Each row of a before or after table is a point. One or more steps were done to the points. Then noise was added and the rows were shuffled. The steps act on how far a point lies along the listed directions, d1 being the first. Write out the steps. A step turns or swaps two directions, mirrors them in a line or flattens them onto one, adds a multiple of one to another, or multiplies one. Angles are multiples of 10 degrees, from the lower direction toward the higher: turns from -170 to 170, lines from 10 to 170 but not 90. Use the fewest steps. Two steps may share a direction if one is a turn and the other turns, adds or multiplies; they go together, in the order done. Otherwise the lowest direction goes first.

Directions:
(1): [ 6.3 -2.7 -0.3]
(2): [-1.9 -4.9  4.4]
(3): [2.0 4.0 5.2]
Before, 12 rows:
[[ 0.4  0.4 -1.2]
 [ 5.1 -4.2  1.2]
 [-0.8 -1.3 -0.1]
 [ 3.0 -3.7 -1.2]
 [ 0.0 -0.6  3.3]
 [-0.4 -1.6  3.8]
 [ 7.4  0.6  2.8]
 [ 2.5  4.0  3.7]
 [ 4.3 -6.0  2.1]
 [ 2.4  3.6 -4.5]
 [-0.3 -1.6 -1.1]
 [ 4.2 -4.6  4.2]]
After:
[[ 4.0  3.4  3.1]
 [ 1.3 11.9  5.6]
 [ 0.3 -1.7 -2.2]
 [-1.1 -2.4 -3.9]
 [ 4.6  2.9  2.0]
 [-1.5 -0.7 -0.7]
 [ 2.5  4.4 -6.0]
 [-1.6  0.2 -6.8]
 [-6.3 -0.2  0.5]
 [ 4.5  7.1 -1.3]
 [ 0.8  5.1 -4.4]
 [ 3.0  8.8 11.4]]
Steps: turn d1 and d2 by -120 degrees; multiply d3 by 2.5

Directions:
(1): [ 0.1 -5.8 -3.1 -4.9  4.8  1.5]
(2): [-0.4  6.2  0.3 -6.8  1.5 -2.4]
(3): [ 3.3 -3.0  5.8 -0.3  1.7 -6.0]
(4): [ 9.0  1.4 -1.9 -0.3 -0.6  2.3]
(5): [ 0.2  2.4 -4.0  4.6  6.2 -3.4]
Before, 14 rows:
[[  0.6  -1.2  -3.8  -2.2  -2.6   5.6]
 [ -3.1   1.8  -1.5  -4.9  -0.2   0.0]
 [  2.1   2.4  -0.1  -1.1  -3.2   0.1]
 [  0.0   3.1  -2.9  -1.6   0.6  -0.7]
 [ -2.0  -9.1  -0.3  -1.6   8.0  -0.7]
 [ -2.0  -1.6  -2.9  -1.3   6.9  -3.0]
 [ -1.6   1.6  -2.1  -1.4  -2.2   3.7]
 [ -1.3  -4.7  -1.9  -0.7   5.9  -2.2]
 [ -1.2   4.5  -5.1  -4.0   4.9   1.2]
 [ -2.7   3.8  -3.9   1.8   1.5   3.6]
 [  1.1  -1.2  -3.4  -0.3   1.5   1.1]
 [ -2.6  -7.2   0.8   0.5   5.5  -3.7]
 [ -1.7 -11.0   0.8  -1.1   8.0  -3.9]
 [  3.5   0.1  -2.1  -2.3  -1.0   1.5]]
After, 14 rows:
[[ 4.0 -7.6  2.2 -2.7 10.3 -5.7]
 [-0.6  2.7 -6.9  0.9 -1.0  4.3]
 [-5.9  2.9 -3.6  1.7 -0.6  2.8]
 [-2.3 -0.1 -2.7 -1.5 -1.6  2.3]
 [ 5.7 -7.5  5.4 -2.8  6.7 -8.3]
 [-0.5  3.5 -3.0  1.4 -3.1  2.1]
 [-5.4 -1.6 -4.7 -2.8  2.0  5.2]
 [-7.6  0.6 -1.9 -1.5 -1.6  5.5]
 [ 2.6 -5.7  0.9 -3.3  5.6 -3.6]
 [ 1.1 -6.7  1.1 -4.5  4.1 -2.3]
 [-1.5 -0.5 -4.5 -1.1  0.9  2.7]
 [ 8.3 -9.5  4.7 -3.3 10.8 -9.6]
 [-6.3  4.2 -8.4  2.1  1.1  4.3]
 [-3.3 -0.6 -0.6  0.6  1.4 -2.0]]
Steps: mirror d1 and d5 in the line at 20 degrees; multiply d2 by 0; turn d3 and d4 by 50 degrees; multiply d3 by 2

Directions:
(1): [ 1.3  5.7 -8.1  2.8 -2.9 -1.8 -1.6  1.6]
(2): [ 2.1  5.4  2.9 -4.0  3.7  0.9 -7.0  1.4]
(3): [ 3.0  2.2  4.9  6.5  2.1 -4.8  2.1  3.4]
(4): [ 5.8 -1.3 -4.0  0.6  7.4  2.8  2.6 -1.9]
Before (10 x 8):
[[ 1.3  2.0 -5.8 -3.8  1.5  0.5  0.0 -0.7]
 [ 1.4  7.2 -2.8  1.0 -2.5 -3.9 -5.4  3.2]
 [ 0.8  0.4 -0.1  1.1  4.6  0.2 -0.5  3.6]
 [-4.9  1.6  3.3 -0.1 -6.8 -4.5 -3.2  5.2]
 [ 1.0  0.6  4.4 -0.5 -1.0 -1.1 -2.6  0.4]
 [-2.8 -2.3 -1.1  2.8 -8.0 -1.5  3.8  0.6]
 [ 2.4  3.4 -7.3  4.2 -0.2 -0.1  0.5  0.8]
 [-2.7 -9.1  4.5  1.7  5.9  0.7  7.5 -0.7]
 [ 1.3 -5.4  5.7  0.9  0.9  0.8  2.3 -1.8]
 [ 1.3  5.8 -2.4 -1.5  0.2 -1.9 -2.8 -0.8]]
After, 10 rows:
[[  3.4  -4.4  -0.7   2.5   6.0   2.5   4.4  -1.3]
 [ -2.8  -1.7   4.1   3.9  -6.7  -3.1   1.4   0.6]
 [  2.9   4.7   1.8   0.0  -0.6  -1.6  -4.9   1.4]
 [  4.7   4.8   0.6  -4.5   6.9   0.4  -4.1  -1.9]
 [-10.6  -7.4   3.4   6.3  -7.6  -5.3   7.7   2.3]
 [  8.7   6.5  -1.4  -0.4   9.0  -0.4  -5.3   1.0]
 [  3.4   5.4  -7.4   3.3  -0.5  -3.4  -1.6   4.7]
 [ -0.1  -5.2  -8.8   7.0  -6.9  -1.2  10.2  -0.8]
 [  0.1   0.7   4.5   0.2   4.2  -0.2  -2.0   4.4]
 [  0.4  -1.9  -1.4  -7.6   4.1   2.8  -0.8  -2.1]]
Steps: turn d1 and d4 by 90 degrees; multiply d2 by 2; multiply d3 by 1.6

Directions:
(1): [ 1.5  5.2 -4.7  6.5  5.2 -2.6  4.3  2.5 -2.7 -2.1  2.5]
(2): [ 3.2  3.1 -5.5 -5.5 -1.4  2.1 -1.0  7.1  4.6  2.7  2.2]
(3): [ 4.7  6.1  1.2 -1.0 -1.6  3.4  2.0 -1.3 -3.9  2.2 -8.3]
(4): [ 3.4 -3.4 -2.1  6.2  1.2 -1.5 -1.1 -0.9  7.8  3.3 -5.3]
Before, 13 rows:
[[-1.6 -3.7  5.0  3.0  0.0  0.4 -0.4 -5.7 -1.0  0.7 -4.2]
 [-2.1  0.4 -4.0  2.8  4.7 -3.0  0.2  0.7  1.6 -1.0  6.5]
 [ 1.7 -0.2  0.0  1.9  0.8 -0.1 -0.2 -2.5  1.9  0.1 -3.5]
 [-0.3 -1.2  0.8  6.2  2.8 -4.4  1.8 -2.6 -1.6 -2.2  1.6]
 [-0.3 -0.6  2.1 -0.6 -1.2  1.7 -1.3 -2.2  0.2  1.8 -3.9]
 [-1.4 -3.9  1.4  3.0 -0.4 -0.9 -2.3 -2.0  3.7  2.8 -3.1]
 [-2.0 -2.3  1.2  3.2  1.8 -1.6 -1.3 -1.9 -0.7 -1.5  2.4]
 [ 0.8 -2.0  3.7  1.7 -0.4  1.1  0.1 -3.4  0.0  1.3 -3.7]
 [-4.6 -1.9  2.6  5.3  2.8 -2.0  1.0 -1.6 -3.8 -5.4  4.2]
 [-0.8  0.4  2.1 -0.5 -1.8 -0.3 -0.8 -2.0 -1.3  0.2 -2.9]
 [-4.0 -3.4  1.3  3.9  2.6 -3.0  1.4 -0.9  1.2 -4.9  3.5]
 [ 0.2  1.6 -0.4  0.8 -0.4  0.0 -0.8 -0.8 -0.2 -0.3  1.0]
 [-2.5  1.0  0.7  4.9  2.4 -1.5  3.7  0.4 -3.3 -3.1  2.3]]
After:
[[  0.0  -0.4   5.7  -7.3  -5.4   4.9  -3.1  -3.3  -1.6   3.2  -6.9]
 [ -6.3  -4.9   5.9  -5.6  -4.5   1.4  -4.0  -3.1  -2.0   1.0   1.9]
 [  0.0   7.1  -7.8   7.5   7.1  -3.6   6.5   8.4  -2.2  -4.0   8.3]
 [  0.9   2.6  -1.7   1.6   0.2  -0.4  -0.3  -0.3  -0.1  -1.2   0.8]
 [ -3.9   1.8  -7.5   2.6   5.7  -3.5   1.9   9.0   1.1  -6.1  14.6]
 [ -4.5   0.0  -9.3  11.2  11.6  -8.6   3.0   3.2   2.1  -5.1  15.6]
 [ -0.6   5.3  -5.8   4.4   6.3  -5.2   5.1   4.7  -4.7  -5.1  11.5]
 [  0.5   2.0   2.8  -6.1  -4.7   2.2  -1.7  -1.3  -1.4   1.8  -5.1]
 [  0.8   3.2   2.3  -1.7  -0.3   1.5   0.7  -3.0  -4.0  -1.5  -2.4]
 [  0.8   0.3   5.4  -7.5  -4.3   5.2  -0.7  -2.2  -3.3   2.1  -3.1]
 [ -3.5  -2.1  -2.7   0.1   2.2  -2.0  -1.2   3.5   0.4  -2.8   9.4]
 [ -1.7   0.0   6.0 -10.9  -5.6   5.4  -2.6  -1.1  -3.7   1.6  -1.1]
 [ -6.2  -3.3  -4.3   2.3   4.7  -5.6   1.3   5.8   3.2  -7.2  15.0]]
Steps: multiply d1 by 3; turn d2 and d4 by 120 degrees; multiply d3 by 2.5
